Each row of a before or after table is a point. The points were changed in one or more steps. Then noise was added and the rows were shuffled. The steps act on columns, c1 being the first. Name the steps. A step turns or swaps two columns, mirrors them in a line or flattens them onto one, adds a multiple of one to another, or multiplies or shifts one. Angles are multiples of 10 degrees, from the lower column toward the higher: turns from -170 to 170, lines from 10 to 170 but not 90. Use the fewest steps. Two steps may share a column if one is a turn and the other turns, adds or multiplies; they go together, in the order done. Otherwise the lowest column goes first.

Before, 14 rows:
[[-2.1  2.7  2.8]
 [-0.1  2.1  1.5]
 [-1.8  0.9 -0.8]
 [ 0.4 -3.2  1.9]
 [ 0.8  1.7 -0.4]
 [ 1.7 -1.3  3.9]
 [-2.1 -0.2 -1.0]
 [ 1.3 -0.2 -3.9]
 [-2.0 -1.3  2.4]
 [ 4.5  0.3  2.5]
 [ 2.6 -0.8  3.0]
 [ 4.0 -2.3  2.9]
 [ 3.3  1.6  1.0]
 [-0.1 -4.4  0.9]]
After:
[[-5.6  0.9 -0.8]
 [-6.3 -0.2 -1.0]
 [-6.3  2.7  2.8]
 [ 5.0 -1.3  3.9]
 [13.6  0.3  2.5]
 [-0.4 -4.4  0.9]
 [-6.1 -1.3  2.5]
 [ 7.8 -0.7  3.1]
 [ 1.2 -3.1  1.8]
 [ 9.8  1.6  1.0]
 [ 4.0 -0.3 -3.9]
 [ 2.5  1.6 -0.3]
 [-0.3  2.1  1.5]
 [12.0 -2.3  2.9]]
Steps: multiply c1 by 3

Before, 10 rows:
[[  3.9   1.7   1.7   1.9   0.4  -0.1   3.7  -6.7  -0.7]
 [  0.2  -1.7   0.7   3.0  -6.8   1.7   3.2   3.1   4.0]
 [  0.7  -1.2  -3.2  -2.1   6.4  -4.0  -3.5   2.6   1.4]
 [ -1.9  -8.4   4.3   0.0  -1.8   1.1  -3.8  -6.1   0.8]
 [  5.6   3.6   0.1   0.5  -1.1   2.9  -1.6   1.9  -3.3]
 [ -4.5   1.5  -4.0   3.6  -1.9   0.3  -4.1  -4.6   2.4]
 [  4.0  -7.0  -0.9   5.2   4.4  -3.1  -3.7  -2.1  -2.6]
 [  0.8   1.2  -3.6  -1.9   1.9  -2.8   4.8  -0.6  -6.3]
 [  2.2   1.1   0.9   2.2  -5.7  -2.1  -3.6  -0.3   0.9]
 [  4.0   4.0 -10.3  -2.6   1.0  -1.3  -1.1  -4.9  -4.0]]
After (10 x 9):
[[  0.9  -2.5  -3.1  -2.3   7.0   3.3  -3.4   2.5  -4.6]
 [  4.1  -3.6 -10.4  -2.7   2.2  -2.4  -1.3  -4.9 -10.1]
 [  2.6  -2.5   0.9   2.0  -5.0   0.9  -3.8  -0.2  -5.2]
 [ -1.6   6.0   4.4   0.0  -0.6   5.6  -3.7  -5.8  -5.3]
 [  0.9  -2.9  -3.6  -1.8   2.8   1.0   4.8  -0.6 -12.3]
 [ -4.0  -0.6  -4.3   3.8  -0.9  -1.4  -4.3  -4.5  -3.4]
 [  5.1   0.4  -0.1   0.3   0.0  -4.6  -1.8   2.4  -9.0]
 [  3.7  -0.8   2.0   1.8   1.9  -1.3   3.9  -6.8  -7.1]
 [  3.8   1.9  -0.7   4.9   5.4   7.5  -3.4  -2.2  -8.4]
 [  0.4   2.4   0.6   2.6  -5.6   0.2   3.0   3.2  -2.0]]
Steps: turn c2 and c6 by -130 degrees; shift c5 by 1.0; shift c9 by -6.0

Before:
[[  1.2   3.2  -5.5   1.3  -1.2 -10.0  -1.2   1.7   4.9  -2.7   6.0  -4.2
    3.6   3.2]
 [  1.7   0.8  -4.5   3.4  -1.0  -6.3  -5.7  -1.5  -0.3  -1.7   7.0  -2.2
    1.3   4.1]
 [  3.1  -0.6  -0.5   5.5   8.0  -4.9   0.5  -2.1   0.8  -2.0  -3.2   0.6
    0.3  -4.1]
 [  1.4   2.0  -1.1   1.8  11.1  -1.4  -0.7   1.5  -0.5  -1.3  -2.9   1.9
    2.7  -2.2]
 [ -0.7   3.2  -1.2   5.3  -3.0  -6.8  -4.7   1.9   3.0  -3.9   2.5  -1.9
    1.4   5.2]
 [ -1.6   2.0  10.2   0.3  -2.4   3.8   2.7  -1.6   2.0  -0.4   2.4   2.6
   -3.1  -2.3]
 [  3.9   2.1   7.1  -1.4  -1.2  -0.2   1.4   0.9   3.5  -0.7   1.1   4.0
   -5.1   1.6]
 [ -0.3   1.7   5.0  -0.6  -2.5   0.0  -2.5   1.8   1.9   0.1   0.6   1.1
   -5.3  -4.2]]
After (8 x 14):
[[  3.2  -4.0  -2.0   5.6   7.5  -4.8   0.1  -1.8   0.8  -1.6  -3.8   0.4
    0.5  -0.9]
 [  1.2  -2.1  -3.4   2.1  10.7  -1.5  -0.2   1.4  -0.2  -0.9  -2.7   2.0
    2.4   2.0]
 [  4.1   2.1   7.0  -1.4   0.4   0.3   1.2   1.0   3.9  -0.3   1.4   4.0
   -4.9   2.0]
 [ -0.4   5.4  -0.9   5.0  -2.9  -7.0  -4.9   1.8   3.2  -3.0   2.3  -1.8
    1.2   3.3]
 [ -0.5  -4.2   5.3  -0.4  -1.8   0.1  -3.2   1.5   2.3  -0.6   0.9   1.1
   -5.5   1.5]
 [  1.6   3.7  -4.0   3.6  -1.4  -6.4  -5.5  -1.4  -0.2  -1.1   6.9  -2.2
    1.1   0.8]
 [  1.0   3.0  -5.7   1.4  -2.1 -10.3  -1.0   2.2   4.8  -2.4   6.3  -4.2
    3.4   3.0]
 [ -1.4  -2.0  10.3   0.7  -0.6   3.9   2.4  -2.0   2.7  -0.4   2.6   2.5
   -3.1   1.7]]
Steps: swap c2 and c14; turn c3 and c5 by 10 degrees; multiply c10 by 0.7
